Rows are points. To make a cloud, some directions were put in groups of two or more. Within a group, all points are equally far from the middle, so they leave a hole (a ring in 2 directions, a hollow ball in 3). The other directions are filled evenly. Then the cloud was stretched, turned, moved and blurred a little. How many holes are there, and how many directions does each take, smallest first?

Cloud:
[[-34  -5]
 [ 38  10]
 [-16  40]
 [  2  43]
 [ 18  40]
 [-27 -16]
 [ 17  40]
 [ 28  31]
 [ 29 -17]
 [-18  39]
 [ 27  33]
 [ 33  25]
 [-30  28]]
Holes: 1 (2)

Cloud, 19 rows:
[[-37  21 -17]
 [ 16 -33 -10]
 [  6  -5  27]
 [-41 -45  34]
 [-27 -48  19]
 [ -6 -27   5]
 [ 19 -47 -17]
 [ 53 -33  22]
 [ 23 -55 -14]
 [ 44 -45  -9]
 [ -3 -54  11]
 [ -1 -44 -33]
 [-37 -27 -17]
 [  0   4  30]
 [-22 -16 -35]
 [  1 -26 -47]
 [ 30  -3  32]
 [  8  -1   5]
 [ -4  14 -38]]
Holes: 0

Cloud:
[[-11 -26  20  -1  38  -9]
 [  0   6 -36  30   4  29]
 [ 22   1  34  25 -11  22]
 [ -5 -15 -11 -35 -26  13]
 [-15  -8 -53   9  11   4]
 [-22  15  25  -5 -24  14]
 [  5  24   4 -31  19  39]
 [-18  34 -30   9   3 -12]
 [-16 -43  -4  27  33   5]
 [ 28   4  17  16  27 -15]
 [ 26  -2   6 -33  38  -5]
 [-17   3  23 -20 -17  19]
 [  4   7 -38  -8 -22  26]
 [ 10 -25  -7  37 -16 -30]
 [-24 -27 -41  16  -2  28]
 [ 13   9  37   6  17 -24]
 [  1  -9 -43  26  22   1]
 [-13 -34   1  35 -15  39]
 [ -8  -9  19 -28 -25   4]
 [-28  27  23   6 -15  12]
 [ 23  -3  43  14  -5   6]
 [ -4 -26   3  -2 -46  -8]
 [-18  48   8   9  22  -6]
 [ -4  -9  25 -32 -16   6]
 [ 10 -60 -23   0  -6  -8]
 [  3  45  13 -11 -20  10]
 [ 14 -17 -25 -41 -16  -7]
 [ 14   7  32  15  23 -22]
 [-17  22 -44   3   5  -1]
 [-20  36  30  22  12  16]
 [ -4  -4  24  39  28 -13]
 [-14  52   5   4  24   5]
 [-29   5  -6  27 -38   9]
 [-11  27 -36  12 -14  13]
 [ -2 -41 -13  -9 -38   6]
 [  7  17  -5 -29  43 -18]
 [ -8 -15  -1  10 -24 -42]
 [-25  12 -40 -16  15   0]
 [ 18 -51  15   0   8  10]
 [-41 -18 -19  35 -14  -9]
 [ 28   3 -10  14  -2  40]
 [ 22 -52 -25  -3   6  -1]
 [-12 -20   1 -33  12 -27]
 [ 11  -2 -28  18   5  44]
 [  0  38  24  24  13  29]
 [-16  52   4   4  20   2]
 [  8 -49   2  22 -33  -9]
 [  5  43  20 -10 -20   9]
 [  9  13 -14  38   1  35]
 [ 17  22   8 -40  12  31]
 [ 10 -43  12  11 -10  34]
 [ 15  -1 -23 -42   1 -23]
 [ -2   0 -29 -34  18 -27]
 [ 19  15   2 -51   2  13]]
Holes: 3 (2, 2, 2)

Cloud (84 x 8):
[[ 19  14   2  16  -4   9 -26 -41]
 [ 18 -13  37 -19   7 -21 -30  -8]
 [-39   3   5   8 -13  16   0 -33]
 [ 38 -27 -25   7  -3  20 -15  -6]
 [-18 -13  37  -2 -16 -47   2  14]
 [ -1  -2  46  39 -15  -6  -1   6]
 [-13  10   5  -2   9 -15  32 -28]
 [  5 -13 -21 -11   7 -43  23  11]
 [ 46 -17  11  15   6  -9   1  21]
 [-16 -25  32  41 -21 -19  -5  17]
 [-18 -26  27 -16 -27 -26 -11 -29]
 [ 45  -2   0 -18 -20 -15  13   5]
 [ 22  15   7  25  -6 -22 -27  -6]
 [  4 -21  -9 -38  -8 -24  -8 -26]
 [ -6  24  26  14   9   4 -29 -11]
 [-14 -40   1   8  31  -8 -15  -9]
 [  8  -4   9   2  -7 -12  35 -37]
 [-27 -41  13  -9  -1 -14  -6 -24]
 [ -1  11  -9 -29   3 -23  29   6]
 [-22   6  37  35   2  -6  -8   7]
 [ 15 -12 -13  11 -39  16 -21  -1]
 [ 17 -41  11  23   5 -22  22   8]
 [-34 -19  -5  29  -6  -9 -13 -40]
 [ 10  10   9   1  23  14  22 -15]
 [  4 -15  15 -12 -14 -25  25 -37]
 [ 17   3  10  26  18 -23  -7 -28]
 [ 36 -19 -35  10  -5 -11   5  21]
 [ 11 -11  28  -8 -30 -35   2  32]
 [ 18  -1   0  21 -25 -27  34  -3]
 [ 32 -25 -12  10   4  29  -7 -24]
 [-16  -2  20  22 -18  -4  -4 -56]
 [ 26 -43  10  47  -3 -12 -10  -6]
 [  8 -32  16   6 -10  -9 -60 -20]
 [ -1 -18   2 -28  -4   6 -36   4]
 [ 16 -11  21  12 -11  -9  23 -41]
 [-22  -2  -6  10  18 -27  26  -3]
 [  0  10  29  -3  19  14  -2  10]
 [ 19  -3   7  -4 -24 -10  43 -15]
 [ -9  15  -4 -12  -6 -31  17 -26]
 [-19 -14  -4  29  29  -9 -42  -9]
 [ 21 -29 -25  32  22  -8 -18 -27]
 [ 40 -15  -1  12 -22  21 -23 -20]
 [ 26  -9  34  15  -1  -4 -14  27]
 [ -6  -8  15  24  18 -30 -47   8]
 [ 24   1  -2   2 -23 -20  41   0]
 [ 18 -10  -1 -32 -15 -26  22 -19]
 [ 28 -27  -3  18  11   7 -12  30]
 [ 19 -22  30  18 -21  28  -2 -22]
 [ 31 -48   4   5  -5  -3 -36   4]
 [ 10  17   2  -3  28   7  -1   9]
 [-39 -21   4  23   6  -4 -21 -37]
 [ -7 -10  28   5   3 -38  14 -30]
 [ 17 -14   3 -32   6  15 -20  -2]
 [ 11  28 -13 -13 -13   8   5  -8]
 [ 33  18  -5  -1   4  18   2  -9]
 [ 36  -8   8 -20   0 -38 -12 -10]
 [ 41  -9  -1 -16 -25  13  -5  -4]
 [ 17 -38   8  51  -4 -12 -34 -19]
 [-33 -17  15   3   5 -29   8  23]
 [  9   3  24 -30  -5 -17 -16  27]
 [ 17 -26   8  12  -4 -27  40   8]
 [  3 -18 -19  30 -40  -9 -15 -17]
 [  7 -21   2  16  -3  28 -37   8]
 [ -9 -18 -12  55  -2  -1   0 -27]
 [-25 -36  27  -2 -17 -19 -15 -34]
 [ 32  -6  25  -2  -7 -31 -29 -13]
 [ 14 -16  30  10 -10 -24  22 -28]
 [ 14  -8  14 -14 -29  14 -30   5]
 [-30 -13  -6   4  -1 -43 -15  10]
 [ 16  -9  33  17 -33 -10  28 -10]
 [ 22  18   4  10 -36 -13   5  -1]
 [ 26  -1 -14  -4 -23  28 -13  -7]
 [-14  -9  -1  40 -16  22  -3 -45]
 [ 16 -15  20  24 -10   2 -32 -51]
 [-24   1  32  27 -12  15 -25 -41]
 [  5 -43   6  34 -35 -10   0 -25]
 [  0 -35 -17  -3 -12   7  25 -10]
 [ 34  -8  23  14 -12 -32 -27  11]
 [ 14 -11  28 -23 -31 -23  17  20]
 [ 17  -6  39 -14   2 -14 -27  15]
 [ 10 -36  16  29 -10  -5 -56 -18]
 [ 15 -15 -31  25 -33   3  -7  -3]
 [  8 -14  -8  18  34  -7  18   1]
 [ -5 -16  -4 -33   5  -1 -37  -6]]
Holes: 3 (2, 2, 4)
